Rows are points. Each copy is the shape, with its points in the same order, stretched, turned, moved and blurred by noise. Is it also mirrored, or only turned?
(in the rows, 128 means zero)

Shape:
[[162 156]
 [104 207]
 [152 107]
 [139 104]
 [142 123]]
Copy 1 (5 x 2):
[[151 158]
 [ 98 211]
 [131 111]
 [117 118]
 [129 134]]
Copy 1 is: only turned
Copy 2 (5 x 2):
[[104 146]
 [118 210]
 [135 119]
 [144 119]
 [136 130]]
Copy 2 is: mirrored
Copy 3, 5 rows:
[[103  78]
 [ 53 138]
 [144  90]
 [151 103]
 [132  99]]
Copy 3 is: mirrored

Shape:
[[141 103]
 [ 35 131]
 [ 99 155]
 [169 120]
 [148 100]
 [113 124]]
Copy 1, 6 rows:
[[133 102]
 [ 62 174]
 [118 166]
 [161 101]
 [136  97]
 [118 135]]
Copy 1 is: only turned
Copy 2, 6 rows:
[[144 136]
 [ 64 183]
 [ 86 129]
 [153 110]
 [152 133]
 [116 139]]
Copy 2 is: mirrored

Shape (7 x 3):
[[145  82 121]
 [108 135 130]
 [156 147 189]
 [179 127 144]
 [150 100  70]
 [ 93 137 138]
 [ 90 126 151]]
Copy 1:
[[191  82 158]
 [128 113 127]
 [169 180 160]
 [208 140 135]
 [190  65 105]
 [115 119 136]
 [121 120 161]]
Copy 1 is: only turned
Copy 2, 7 rows:
[[131 132 184]
 [106 142 123]
 [148  74 113]
 [171 111 136]
 [140 186 166]
 [ 92 135 122]
 [ 88 121 133]]
Copy 2 is: mirrored
Copy 3:
[[ 89 100 158]
 [136 108 109]
 [185 149 154]
 [126 161 164]
 [ 57 126 131]
 [150  95 102]
 [149  81 110]]
Copy 3 is: mirrored

Shape:
[[129 130  80]
 [188 126 136]
 [141 105 139]
 [188 185  85]
 [136 131 129]
 [190 104 106]
 [107 133 132]
 [109  57  99]]
Copy 1 (8 x 3):
[[ 97 105  84]
 [159  94 109]
 [131 114 125]
 [142  81  47]
 [132 125  93]
 [138  85 123]
 [112 141  94]
 [ 71 121 147]]
Copy 1 is: only turned
Copy 2 (8 x 3):
[[129 107  96]
 [172 138 163]
 [142 153 143]
 [172  65 140]
 [128 128 144]
 [201 133 130]
 [ 89 127 131]
 [135 161  81]]
Copy 2 is: mirrored
Copy 3 (8 x 3):
[[120  85  95]
 [185 116 129]
 [138 124 138]
 [185  85  61]
 [136 124 111]
 [179  85 139]
 [110 134 105]
 [ 93  89 162]]
Copy 3 is: only turned
